Rows are points. To make a cloud, some directions were put in groups of two or more. Within a group, all points are equally far from the middle, so they leave a hole (a ring in 2 directions, a hollow ball in 3). The other directions are filled evenly. Then the cloud was stretched, turned, moved and blurred a little. How many holes are there, and how many directions does each take, smallest first?

Cloud (20 x 3):
[[  19  103   15]
 [  52  -25  -14]
 [ -52  -12  -14]
 [   2   28  -78]
 [  46   -5   46]
 [   4  -22  -49]
 [ -45   21  -50]
 [  13  -38   27]
 [ -19   19  -37]
 [  54   44    0]
 [  54   72   12]
 [  33   33   -6]
 [  11   14    5]
 [ 117  -24   30]
 [ -37   47   -4]
 [   2   -6 -103]
 [  14  -63  -27]
 [ -52   37  -31]
 [  12  -32  -66]
 [  42  -28  -37]]
Holes: 0

Cloud (21 x 3):
[[-39  17 -15]
 [ 51 -18 -11]
 [-73   0  44]
 [ 27  54  27]
 [-54  29  -2]
 [-21 -64 -58]
 [ 11  52  13]
 [-62  -9  -4]
 [-37  11 -18]
 [-42 -84 -40]
 [  7  -1 -28]
 [-74  27  18]
 [  5 -52  63]
 [-31 -55 -48]
 [ 59 -25  40]
 [-41 -16  73]
 [-72  -6  34]
 [-75   2  32]
 [ 49 -40 -33]
 [ 65 -46  28]
 [ 64 -32   6]]
Holes: 1 (2)

Cloud:
[[  6  35 -58  27]
 [ 39  34 -33  21]
 [-80  37 -37   0]
 [-45 -39  50   5]
 [-22   6   0  84]
 [ 57 -41  15  18]
 [  6  24  18 -68]
 [-42 -40 -70 -35]
 [-20  25 -32  72]
 [-28 -52 -38  51]
 [  5  27 -44 -44]
 [  8 -59 -36  18]
 [ 11 -59 -32  10]
 [-17  -8 -55 -58]
 [-22 -11  47 -60]
 [ 35   4  88  46]
 [ 14  29   0 -62]
 [ 11 -59 -26 -13]
 [-82 -44 -58  -6]
 [-18  37 -62  34]
 [-89  22 -52 -11]
 [ 20  36 -28 -40]
 [-63  47  12  -9]
 [ 52  44  74  25]
 [ 52  27 -22  30]
 [-95   6 -54 -17]
 [ 10  19 -47  60]
 [ 41 -36  73   4]
 [-37 -50 -64 -27]
 [ 29 -56 -17  10]
 [-22  22 -72 -30]]
Holes: 2 (2, 2)

Cloud (30 x 4):
[[ -3  31 -80  34]
 [  5 -25 -77  50]
 [ 23 -73 -13 -43]
 [-52  31 -54  37]
 [ 50  58 -69 -51]
 [ -6 -86  40 -64]
 [-13 -72 -47  56]
 [-34  -7 -40  26]
 [ -9  46  50  -9]
 [ 46  60 -18 -27]
 [ 22  82 -17  37]
 [  5  16  39  16]
 [ 12  55 -88  57]
 [-32  40   9  32]
 [ -5  21  37  17]
 [ 37 -17   5 -17]
 [ 54  54 -16  24]
 [-12  11   6 -30]
 [-46 -60 -76  43]
 [ 54  69 -10 -40]
 [-46 -12 -56 -34]
 [ 30  39  -2  51]
 [-23  -5 -19  12]
 [ 30  -3  34 -35]
 [ 47  31  15  49]
 [ 61   2 -24  -9]
 [-55 -26 -76  69]
 [ 55 -47 -67 -17]
 [ 58 -51 -31 -47]
 [ 28 -23 -38 -16]]
Holes: 0

Cloud (53 x 6):
[[  69   37  -76  -32  -13  -47]
 [  -1   70    2  -45  -25  -44]
 [ -42   20  -22  -35  -61  -66]
 [  -4  -11  -74   -9   50  -54]
 [  -4  -54  -17  -79   43   22]
 [  69    5  -13   20  -51  -32]
 [  11   -7   -9   -5  -44   57]
 [  29   54   31  -24   13  -53]
 [  50   45   11   -4 -108  -18]
 [  13   51  -29  -71   13  -46]
 [  36  -25  -77  -26   38   26]
 [  -8  -10  -90   16   41   16]
 [ -37    4  -92    4  -11  -70]
 [  46   10  -76    0   31   -6]
 [  13   42  -86   18   12  -66]
 [  10   16   24  -44  -10  -72]
 [  61   15   -1  -14   -8  -64]
 [ -80   31   25  -44   17  -16]
 [   8   34  -33   46  -32   17]
 [ -18   49  -17   18   -8  -27]
 [ 121   21  -58  -48   17  -15]
 [   4  -53   36   16   44   44]
 [  55  -24   -5  -16  -46   -8]
 [   6   55  -21    2    2   21]
 [  28   -5   11  -46  -32  -34]
 [   0   39  -55  -93  -19  -50]
 [  50   42   51  -74   25   38]
 [  58  -45   -3  -44   35   12]
 [ -13  -50  -15  -40   50  -64]
 [ -10  -52    3  -19   45  -16]
 [  22   49  -71  -18   -9  -51]
 [  42   37   11  -54   37  -17]
 [   1  -38   14   -5  -41    6]
 [  -1  -33   24   23   19   20]
 [  71  -25  -45  -40  -16   23]
 [  26  -49   64  -24    0   41]
 [  -1   42   62  -46   23  -53]
 [ -25   37  -70  -21  -23  -79]
 [ -42  -11   42  -87   -3   45]
 [  70   33   17  -71    0  -40]
 [  24  -27  -58   24  -40   13]
 [ -20    7  -35  -85  -90  -34]
 [  26   33   -2  -14  -13  -20]
 [  42  -38   -7    0   46    2]
 [   4  -44  -50   30  -36  -14]
 [  51  -37  -11  -66  -14  -60]
 [  50   -4  -91   65  -35  -56]
 [  31  -66   19   10    8   36]
 [   3  -43   31  -82  -19    7]
 [ -40  -31  -10  -39  -46  -52]
 [   5  -22  -91  -27   37   -1]
 [  37   33   37  -10  -89  -16]
 [  17  -42   87  -40  -27   45]]
Holes: 0
